Each row is a point. The points of each table are mixes of a few directions, plus a little noise. Count the directions of each table, and those that both share. Where both have some left over, give the other angles between the two spaces (their principal angles), to ten degrees, smallest first.

First (6 x 3):
[[ 47 -38  60]
 [-18  15 -25]
 [ -5   5  -8]
 [  0   0   0]
 [ -6   5  -8]
 [-16  13 -20]]
Second (5 x 3):
[[ -4   4  -6]
 [-19  15 -24]
 [ 15 -12  19]
 [-26  21 -33]
 [ 34 -28  43]]
Directions: first 1, second 1, shared 1

First (7 x 8):
[[ -1  10   2   2   2  -2  -1  -4]
 [ -2  17   3   4   4  -4  -2  -6]
 [ -3  25   5   7   6  -6  -4 -10]
 [  1  -5  -1  -1  -1   1   1   2]
 [ -2  16   3   4   4  -4  -2  -6]
 [  0  -3  -1  -1  -1   1   0   1]
 [  7 -60 -11 -15 -15  14   8  23]]
Second (10 x 8):
[[  1   5  -1  -1   1  -1   1  -5]
 [  4  25  -7  -4   5  -3   4 -24]
 [  0  -2   1   0   0   0   0   2]
 [  3  18  -5  -3   4  -2   3 -17]
 [  2  11  -3  -2   2  -1   2 -10]
 [  4  26  -7  -4   5  -3   4 -24]
 [ -5 -29   8   5  -6   3  -4  27]
 [  0   3  -1  -1   0   0   1  -3]
 [ -3 -17   5   3  -3   2  -2  15]
 [ -7 -42  11   7  -8   5  -6  39]]
Directions: first 1, second 1, shared 0; angles 40

First:
[[ -2 -11 -24  22 -33  -6   6 -11  -1  -4   4]
 [-16  -3  -3  32   8 -12  -5 -54   0  40  -8]
 [ 24   2   5 -13   8  12   5   4   7 -19  -3]
 [ 20  21  29 -36  47  25 -16  60  -5 -28  -6]
 [ 22   2  -8   1  -2  16  -4  26  -3 -30  -3]
 [-13  11  31 -42  24  -3  -1  33   0   5   6]
 [-24  -2   1  31  10 -16  -6 -57  -1  49  -8]
 [  3 -10  -5 -11 -24  -7  18 -10  10  -6   9]
 [-13 -10 -24  17 -38  -9   2  11  -7  -7   9]]
Second, 10 rows:
[[ 39  -7  15 -42  -1   6  32 -26  29 -21   5]
 [ 25   9 -11  18  14  26 -21  37 -12 -33 -11]
 [-18  -2   1   3  -5 -11   1  -8  -2  17   3]
 [ -9   5  -8  20   4   4 -16  18 -13   0  -4]
 [ 44  10 -11  14  19  37 -20  43  -9 -50 -14]
 [ 29   8  -9  11  13  25 -15  31  -7 -34 -10]
 [ -8  -8  11 -23 -10 -17  23 -33  16  18   9]
 [-12  -6   8 -14  -8 -15  15 -24  10  18   8]
 [-42  -5   3   3 -13 -27   4 -22  -2  41   9]
 [-50  -5   0  12 -12 -28  -3 -16  -8  45   7]]
Directions: first 4, second 2, shared 2

First (11 x 14):
[[ -6   9   3   0  13  17  -8   1  -9   4  -2  12 -12  -8]
 [ 11 -23  10  24 -19 -31  29   6  12 -52  -6 -34   0  27]
 [-14  15  10  16  20  23  -7   6 -10   8  -9  14 -19  10]
 [ -5  12  -4  -6  13  21 -16  -1 -10  25   0  19  -4 -10]
 [  6  10 -11   9   8  21 -15   1 -14  33  -7  19   3  13]
 [  6  -5   1 -17   1  10  -3  -4  -7 -28   4   2  -9 -35]
 [ 21  -7 -23 -17 -17  -9  -8  -7   2  26   8   1  28  -4]
 [-11  -7  18  16  -4 -21  21   6  14 -33  -3 -22  -9  17]
 [ 13  -2 -18 -23 -10  -3 -11  -8   1  25   9   6  20 -16]
 [ -7 -13  17   9 -10 -29  25   4  18 -41   1 -28  -5  10]
 [-13  12  -3 -13   6   0  -9  -3   5  34   7  10   7  -5]]
Second:
[[ -9 -20   3   0  -4  -5 -16  -5  14   7  10  -9   1 -31]
 [ 60 -13 -37  -3 -11  24  21 -18 -19  18 -19  11   8   7]
 [-35  24  25  -1  12  -8  -8   6  -8 -26  -3  -2 -10  18]
 [ -7  21   6   4   4  -8  14  20   3  -1   5   6   1  25]
 [ 10  12  -6   3   0  -2  17  14   1   7   2   8   4  20]
 [ -2   4  -1   6  -2 -11  10  20  17  13  15   2   6   5]
 [-13  10   9   1   4  -6   1   9   3  -5   4   0  -2   8]
 [-32 -26  17  -2   0  -8 -37 -14  16  -5  11 -19  -5 -49]
 [ 28 -11 -16  -8  -3  23  -3 -31 -28  -7 -25   2  -3  -3]]
Directions: first 4, second 3, shared 0; angles 30, 50, 50

First (11 x 20):
[[ -2  12   4  -1  -3  -2  -6 -20   8  -5  11 -13  -1  -7   0  11   1 -15
   -5   5]
 [  5 -35 -13   5   8   7  17  60 -24  16 -34  40   2  21   0 -32  -4  47
   15 -15]
 [ -1   9   3  -1  -2  -2  -4 -15   6  -4   9 -10  -1  -5   0   8   1 -12
   -4   4]
 [ -2  14   5  -2  -3  -3  -7 -24   9  -6  13 -16  -1  -8   0  13   1 -18
   -6   6]
 [  1 -10  -3   1   2   2   5  17  -7   4  -9  11   1   6   0  -9  -1  13
    4  -4]
 [  1  -9  -3   1   2   2   4  15  -6   4  -8  10   1   5   0  -8  -1  12
    4  -4]
 [ -2  13   5  -2  -3  -2  -6 -22   9  -6  12 -15  -1  -8   0  12   1 -17
   -6   5]
 [ -1  10   4  -1  -2  -2  -5 -18   7  -5  10 -12  -1  -6   0  10   1 -14
   -5   4]
 [  1  -9  -3   1   2   2   5  16  -6   4  -9  11   1   6   0  -8  -1  13
    4  -4]
 [ -1   9   3  -1  -2  -2  -4 -15   6  -4   9 -10  -1  -5   0   8   1 -12
   -4   4]
 [  0  -3  -1   0   1   1   2   5  -2   1  -3   4   0   2   0  -3   0   4
    1  -1]]
Second (8 x 20):
[[ 18 -27  26  16  -1   3 -14  -8   5   7  10   7  -2   8 -11  -5   4  12
   21 -14]
 [ -4  -7  -1  -6  -5  -7  -6   4  -5  -4 -15   9   3   9  -6   3  -2  13
  -17   8]
 [ -3  -5   7  -2  -5  -9  -7  -2  -1   0  -7   5  -3   2 -10   5  -4   4
  -12   5]
 [ -1  -5 -10  -1   9   4   5  12  -4   3  -9  10  -3   0   4  -7  -6  12
    2  -2]
 [-16   4  -6 -10  13   9   1   2   2  -6 -12  11 -10 -10 -14  -8 -13  11
  -12  13]
 [  6  13   8   8 -18 -12  12   4  -3  11  17 -18   5  -1   8   7  12 -32
   13 -12]
 [ -6   3   1  -4  -4  12   7   8  -2  -9   1   0  10   5  -8 -11  11   3
    2   3]
 [  6  24 -24  -2  11   0   2 -21   9  -3  16 -24  -1 -14  36  16  -2 -24
    3  -2]]
Directions: first 1, second 6, shared 1

First, 8 rows:
[[ -2  -2   5  -2   3  -3  -1   3   1   1  -1  -3   1   3   3   0   1   3
    4   1   1   3   0   5   4  -3   3  -3  -2   0  -1   0]
 [ 24  25 -53  30 -36  34  14 -33  -8 -15   8  33  -7 -32 -30  -2 -12 -34
  -50 -15 -10 -42   1 -60 -41  31 -38  38  22   8  11  -2]
 [ -4  -4  10  -5   7  -6  -2   6   1   3  -1  -6   1   6   6   0   3   6
    9   3   2   7   0  11   8  -6   7  -7  -4  -1  -2   0]
 [  8   8 -17   9 -12  11   4 -10  -3  -5   3  10  -2 -10 -10   0  -4 -11
  -16  -5  -3 -13   0 -19 -13  10 -12  12   7   2   4  -1]
 [ -8  -8  17 -10  12 -11  -4  10   3   5  -3 -10   2  10  10   1   4  11
   16   5   3  13  -1  20  13 -10  12 -12  -7  -2  -3   1]
 [-12 -13  28 -15  19 -18  -7  17   4   8  -4 -16   3  17  16   1   7  18
   25   7   5  21   0  30  21 -16  19 -19 -11  -4  -6   1]
 [ -6  -6  13  -8  10  -8  -4   8   2   4  -2  -8   2   8   8   1   3   9
   13   4   2  10   0  15  10  -8   9  -9  -5  -2  -3   1]
 [  1   1  -2   1  -1   2   1  -1   0  -1   0   1   0  -1  -1   0   0  -1
   -2   0   0  -1   0  -2  -1   1  -1   1   1   0   1   0]]
Second, 10 rows:
[[-14 -19  -8   0  31  -3 -15  -4  -2  -2  -8   3  -6   3  -6   2  -1  -9
    5  -2  16  -1  -5  17   8  -6  10 -26  -3   0  -3  -5]
 [ -8   1   5 -12  -4  -9   0  14  -1  -2   8 -11 -17 -12   0  16  -2  -1
    0  -4  -9  18  13  -6  -6  21 -15   6   4  12  10   1]
 [ 14  -6  10   0   0   3  15  -7   3  -4  -6  -5  17   6  -4  -1  -1   4
   22  15  -9   1 -13  15  13 -17  19   9  -2 -10  -7 -12]
 [ 26  28  21 -21 -36   4  47   5   7   8   3 -24  25   2  19  -4  12  16
   32  29 -10  20   8 -18   6 -11   5  55  11  -1  -2  -4]
 [-22 -33 -30  -1  14  15 -13 -10  -4  -7   9  -4 -11 -33 -21  -2  -4 -16
  -17 -16   9 -10   3 -11 -11  32 -28 -13  16  14   8  -1]
 [  6 -12   5  15  -5   4  -7  -6   0  -6   3   7   8   2 -10  -6  -6   7
   -8  -6 -16 -15 -14  12   2  -3   4 -10  -7  -9  -4  -1]
 [ -4  22   0   0   0 -14 -10  12  -3   2   0  10 -22   6   7  14  -2  -7
  -14  -8   2   9  13  -9 -11   7  -6  -3  -5   7   7   7]
 [  3  21  19 -10 -27  -4   6  17   3  15   9 -11   7   7  26 -11  10  23
   -2   1  -3  10  13 -14  -4   1 -10  14  -2   2   1  18]
 [ 16 -10 -14  22  17  11   2 -27  -2 -11 -16  20  14  10 -19  -4  -7 -15
    6   7   3 -24 -26  16   9 -26  28  -8  -4 -16 -11 -17]
 [-15   6  -7   6  11  -6 -25   6  -3   8  -1  14 -14   9   9  -5   1  -1
  -23 -15  17  -6   6  -3  -8   2  -6 -25  -7   3   0  15]]
Directions: first 1, second 6, shared 1
